Each row of a before or after table is a point. One or more steps were done to the points. Then noise was added and the rows were shuffled. The steps act on columns, c1 being the first. What was done? A step turns or swaps two columns, mirrors them in a line or flattens them onto one, adds a multiple of one to another, or multiplies or shifts one. Angles are multiples of 10 degrees, from the lower column toward the higher: turns from -170 to 170, lines from 10 to 170 but not 90. Use the fewest steps. Two steps may share a column if one is a turn and the other turns, adds or multiplies; they go together, in the order done. Otherwise the lowest column goes first.

Before, 12 rows:
[[-32 -10 -10]
 [  7 -28  15]
 [  3  -7  -6]
 [  7   2  42]
 [ -6 -39  -7]
 [  4  -3  -1]
 [  5  -1  -9]
 [ 16   4   7]
 [  2  -2  -7]
 [  5   3  31]
 [ 15 -22  -8]
 [-31   4 -12]]
After (12 x 3):
[[-97  -9  30]
 [  6  -2  33]
 [ 13   4  71]
 [-92   5  27]
 [ 45 -22  32]
 [ 48   4  45]
 [ 16  -2  32]
 [-17 -39  34]
 [ 10  -7  34]
 [ 20 -29  55]
 [ 20   1  82]
 [ 12  -3  39]]
Steps: multiply c1 by 3; shift c3 by 40

Before:
[[  2 -10   8  40  -8  -8]
 [-13 -25   1  27   0  14]
 [-19  16  -5  48 -34 -21]
 [-12  14 -82  56  -1 -20]
 [ -5 -11 -17  51 -20   7]
 [-23   9 -14  29  -3   7]
 [-17 -29 -20 -34  -1  -1]
 [ 93  19   6  30  18   1]
 [ 51  28   3 -50   3  54]
 [ -6  11 -20  22  26  -6]]
After, 10 rows:
[[ -7 -18  82  59 -12  17]
 [  4 -16 -49  16  47 -63]
 [ 31 -19  52  -8 -29  17]
 [  0 -18  24 -17  93   0]
 [-26 -10  27   8  -5   5]
 [  6   5  32 -22   2   8]
 [ 16  12  52  -3  -6  -5]
 [ -2  25 -27  28 -16   6]
 [ -3  26  24 -12 -12 -14]
 [  1  -6  34   3 -23  -8]]
Steps: turn c1 and c5 by 80 degrees; turn c2 and c6 by -170 degrees; turn c3 and c4 by -110 degrees

Before (10 x 8):
[[ 31  93 -31 -17 -28 -33 -45 -14]
 [-12 -34   3  69 -15  -7  43 -82]
 [ 39  30  -3   1  30 -30  62  12]
 [ -6  -5 -45  90  28  -5  31 -56]
 [ 26  54   4  32  -7 -25  -5  52]
 [ 85   6  12  23  34  45  51  27]
 [-28   8 -15  62 -26 -10  14 -43]
 [ 10  89 -54 -19 -48   3   7  24]
 [-53 -24  -5  48  30  19  15 -58]
 [ 52   0 -64 -34 -21 -22  -2  24]]
After:
[[ 32   6  18  66 -28  -1  11  49]
 [  8  -4   6  89  31  -2   3  79]
 [ 46 -21  37  50  30 -33  16  48]
 [-94  12  11  26  33 -13 -58  -5]
 [ 11 -34  64  74 -17   2   2  68]
 [-11  90 -51 -19 -49   0 -17  23]
 [-14  52 -28  28  -1  31 -22 -41]
 [-27  30  12   0  30  40 -61  21]
 [-39  -5 -64 -33 -20  40  -5  24]
 [-17  95 -33 -16 -25  39  48  12]]
Steps: turn c1 and c6 by 160 degrees; turn c7 and c8 by 150 degrees; turn c3 and c8 by -40 degrees
